Rows are points. The last column is the point's height on a tilted bowl or saddle (a function of degree 2), plus a little noise. Along how many of its main directions does it bend up, bend down or stay straight?
(in the rows, 128 means zero)

Points (11 x 3):
[[133 100 120]
 [104  55  94]
 [146 136 116]
 [104 182  57]
 [103 102 118]
 [ 90 112 111]
 [121 119 121]
 [121 105 122]
 [118 124 120]
 [114 115 120]
 [114 152 100]]
Directions: 0 up, 2 down, 0 straight

Points:
[[118 137 138 147]
 [ 75 174 154 102]
 [143 133 130 143]
 [141  91 167 115]
 [157 118 124 140]
 [ 98 107 113 180]
 [151 128 136 132]
 [116 166 176  69]
 [ 96 142 137 148]
 [130 152 130 143]
 [132 139 119 156]
 [153 117 133 139]
 [116  85  51 154]
 [167 123 142 111]
 [115 175 153 110]]
Directions: 0 up, 2 down, 1 straight

Points:
[[125  81 102  92  74]
 [123  97 117 157 124]
 [114 158 157 130 125]
 [ 64 147 104 115  80]
 [135 165 123  87  90]
 [113 130  87 157 102]
 [182 109 135 139 120]
 [113 124 129  99 102]
 [147 120 122  96  94]
 [ 76  87 136 120 116]
 [110 117 126  74  78]
 [118 122 127 135 123]
 [131  76 142 173 143]
 [129 193 177  99  98]
 [ 93 116 112 148 115]
 [157  92 158 157 148]
 [136  94 118 153 121]
 [140  98 110 106  92]
 [104 166 121 140 108]
 [118 127 132 142 129]
 [112 173 144 144 120]
 [142 156 130 152 132]]
Directions: 0 up, 2 down, 2 straight

Points (21 x 5):
[[114 118 178 132 146]
 [163 157 147 158  93]
 [136 143 185 132 113]
 [169 129 126 127 121]
 [153 160 106  92 104]
 [100 109  60 127  60]
 [156 133  83 159  83]
 [167 119 120 115 132]
 [146 134 156 124 123]
 [ 66 119 142 106 152]
 [117 119 124 180  95]
 [147 139 164  98 117]
 [125 138 129 129 122]
 [162 156 125  78  98]
 [161 132 174 142 119]
 [113 143 118 147 115]
 [160  78 106 109 159]
 [133 158  98 128 108]
 [160 102 153 140 150]
 [114 143 173 135 129]
 [132 103 102 151  96]]
Directions: 1 up, 1 down, 2 straight

Points, 38 rows:
[[164 159  96 107 133 199 188]
 [ 97 149 117 138 157 143 176]
 [116 105 123 193 178 147 128]
 [127  90  95 106 165 140 190]
 [106 136 126 170  92 114 109]
 [118  99 104 136 156 135 161]
 [173  74 134 167 145 105  90]
 [115  88 121 129 123 116 137]
 [123  88  96 143 155 130 149]
 [165 104 104 142 127 162 146]
 [104 117  76 123 114 116 124]
 [151 121  98 156 115 143 119]
 [111 127 113 120  94 129 123]
 [132 125 127 134  90 139 117]
 [133 116  98 151 115 117 114]
 [115  80 168 129 104  93 140]
 [116 108 154 125 123 130 140]
 [138  94 102 132 107 132 131]
 [189 109 124 156 119 130 105]
 [100  81 169 106 144 100 171]
 [168 104 143  96 120 139 145]
 [112 152 156 157 126 174 123]
 [122 151 126 129 131 110 135]
 [100 115 182 116 132 123 157]
 [118 104 181 168 101 162  89]
 [108  84  57 110 134 151 178]
 [109 137 141 107 102  98 123]
 [155 121 137 147 129 130 120]
 [114 117  95 162 146 101 127]
 [155 114 139 142 139  88 123]
 [118 173  68 155 113 130 112]
 [128  90 135 154 104 140 113]
 [112 136 150 138  84 140 115]
 [103 174 148 158 140  81 167]
 [ 78 115  96 100 171  79 173]
 [156 146 119 146 150 144 143]
 [206 128 132  86 157 106 148]
 [ 93 110 112 110 131  87 141]]
Directions: 2 up, 2 down, 2 straight

Points:
[[137 115 153 138 165 137 119 163 139]
 [156 109 150 131 176 124 138  72 175]
 [167 161 122 127 112 142 148 100 163]
 [108 104 109 128  88 164 148 164 145]
 [ 99 187 164 153 112 151 128 131 152]
 [120 106 103 152 108 145 153  93 120]
 [132 125 152 123 137 131 183 124 155]
 [ 97 167 169 132 148 132  97 104 147]
 [124 159 118  89 131 126 122 144 153]
 [137 121 114 150 173 125 154 118 148]
 [ 90 163 113 120  95 111 140  82 150]
 [136 121 119  93 146 167 120 126 129]
 [161 181 137 105 130 144 149 124 167]
 [152  99  93 148 124 119 102 126 149]
 [144 113  91 122 148 119 122  77 150]
 [182 157 115  81 143 135 115 169 158]
 [146 144 125 163 138 159 120 149 151]
 [109 150 146 108 166 119  92 140 137]
 [131 123 151 155 111 162 123 178 156]
 [131 146 134 144 148 143 125 101 144]
 [128  97 138 160 155 168 138 137 146]
 [145 159 180 106 181 117  46 127 108]
 [ 81 147 122 102 117 118 167 121 128]
 [145 129 109 149 100 136 148  87 142]
 [153 123 214 159 109 119 143 173 142]
 [131 174 154 154 152 165  74 134 148]
 [110  96 103 174 168 111 141 107 152]
 [129 139 105 170 165 116 137 131 148]
 [132 129 121 137 130 113 189 124 137]
 [169 136 152 173 148  58 127 131 128]
 [116 125  99  93 155 120 137 101 130]
 [174 150 103  83 130 108  96 124 152]
 [ 99 106 122 179 126 117  97 150 158]
 [163 120  96 117 133 153 109 144 153]
 [117 135 116 122 117 101 110 131 156]
 [133 184 101  92 140  86 125 158 182]
 [161  91 148 113 147 133 154  98 168]
 [120 148 141 119 131 200 105 161 132]
 [137 121 130 114 122 142  82 169 160]
 [101 131 158 167 182 148 130 107 134]
 [156 120 159  98 114 114 122 139 155]
 [ 96 175 118 135 140 165  92  80 129]
 [175 104  76 111 145 108 179 143 143]
 [120 124 133  79 131 142 133 152 151]
 [164 158  97 132 120 121 148 167 149]
 [109 104 152 145 121 141  91  72 168]
 [ 94 110 132 102 135 139 164 150 139]
 [174 171 154 137 152 147 119  77 182]
 [173  84  72  84 134 121 118  86 154]
 [116  98 147 110 135 103 154 104 159]
 [ 99 155  92 139 151  80 143  97 159]
 [161 123 134 133 122 114  99 102 155]
 [150 110  89 169  71  84  72 110 179]
 [ 91 163 107 133  77 131  98 126 176]
 [115 136 116  94 156 154 131 164 135]
 [ 49 123 154 133  99 164 149 137  88]
 [145 115 102 123 159 114  78 157 146]
 [157 146 109 115 151 123 138 124 143]
 [110 184 108 184 149 149 130 122 153]
 [146 164 158 153 144 138 104 150 148]
 [202  89 109 148 126 139 146 159 151]
 [116 170 124  83 128 133 134 120 147]
 [162  97  86 146 102 124 102 154 153]
 [ 75 124 181 136 142 169 113 120  97]
 [134 144 116 103 129 105 125 103 153]
 [160 110 129  95 109 154 106 183 181]
 [ 89 123 130 105  82 145 128  90 137]
 [120 139 106 109 118 100 144  99 145]
 [146  79 146 109 161  99 129  83 172]
 [159 127  94 117 121 138 125 158 151]
 [123  90 128 126 117 100 118 113 152]
 [127 120  89 149 124 148 127  96 133]
 [146 127 111 134 109 132 100 127 156]]
Directions: 5 up, 2 down, 1 straight

Points:
[[171 152 126  92 119 131 108 154 170]
 [114  90 174  96 105  91 135 142 150]
 [136 142 125 113 147 156  88 121 145]
 [145 127 153 131 132 163 112 105 130]
 [104 141 155 134  76 116 123 107 129]
 [168 114 146 192 128 113 138 115 155]
 [157 147 118 119 133 140  63 126 159]
 [168  94 149 131 121 121 154 108 141]
 [111 108 105  71 103 147  62 110 145]
 [112 122 133 115 104  86 178 104 157]
 [150 133 111 148 102 118 117  90 139]
 [142 142 102 112 124 141  80 146 153]
 [130 139 141 160 149 121 108 145 162]
 [115  96  94 130 153  71  77  88 137]
 [134 124 150 131  97 101 135  98 144]
 [ 97 131 106 121 161 154 145 115 149]
 [156 132 144 121 223 140 126 153 147]
 [148 189 115 152 126  99 169 169 190]
 [127 149 144 117  71 122 111 130 142]
 [ 97 134 121 121 175 111 116 103 148]
 [128  65 139 122 149 163 177 105 146]
 [142  91 105 144 162 122 132 153 146]
 [ 99 116 100  77 104 122 154 152 121]
 [135 153 130 146 161  96 153 155 177]
 [ 73  82  68 137  94 144 144 127 125]
 [136 142  95 135 145  91 154 155 160]
 [126 119 124 154 136 126 114 131 147]
 [112 135 117 149 155 116  96 110 149]
 [126 141 125 149 154 124 103 114 143]
 [158 130 134  73 159 103 132 105 132]
 [122  96 139 143 125  90 134  92 150]
 [143 123 110 126 125 163 115  72 126]
 [127 129  92  85 150 113 160 116 133]
 [112 167 167 134 135 121 100 148 170]
 [112 143 139 124 137 144 135 142 149]
 [101 171  81 110 164 111 135  87 139]
 [140 120 113 100 177 116 147  96 118]
 [121 148 115 152 141 146 134 165 162]
 [135 161 128  93 153 114  86  95 141]
 [110  95 140 123  97 114 107  95 142]
 [ 55 116 163 124 106 120  93 170 141]
 [152 143 145 130 117 166 116 146 152]
 [121  88 120 170 105 107 121 116 152]
 [108  89 131  76  94 178  97 118 144]
 [132 115 131 101 181 115  88 161 154]
 [123 102 178 116 162  96 118 126 157]
 [156 108 130 131  99 127 125 109 139]
 [156 124 166 130 101 138 116  81 130]
 [124 115 119 168  95 131 113 116 143]
 [ 63  85 142 157 126 150 160 169 140]
 [ 94 131 119 134 129  91 182 166 166]
 [110 145 105 146 161  93 130 122 156]
 [ 42 119 156 141 114 113 129 153 139]
 [156 139 125 113 107 159 136 119 141]
 [107 157 138 150 149 100 124 141 168]
 [129 180 161 154 155 105 195 176 204]
 [ 84 137 134  70 142 111 107 122 163]
 [148 112 114 100 131 139 106 184 152]
 [145 140 140 109 132 100  96 119 154]
 [102 127 159 114 121 151 130 157 143]
 [121 158 117 125 155  93 119 159 171]
 [101 102 138 127 119 143 160 208 145]
 [130  81 148 164 104  82 120 125 164]
 [113 139 153 132 136 115 122 121 148]
 [172 178  95 119  83 115 117 151 170]
 [ 91 200 141 138 124  69 125 126 183]
 [ 89 120  78 140 160 145  92 158 159]
 [120 136  65  76 127 135 127 151 117]
 [107  95 143 130 195 116 122 128 151]
 [165 169 174 126 142 150 132 133 149]
 [110 162  97 117 155 144 167 122 154]]
Directions: 5 up, 2 down, 1 straight
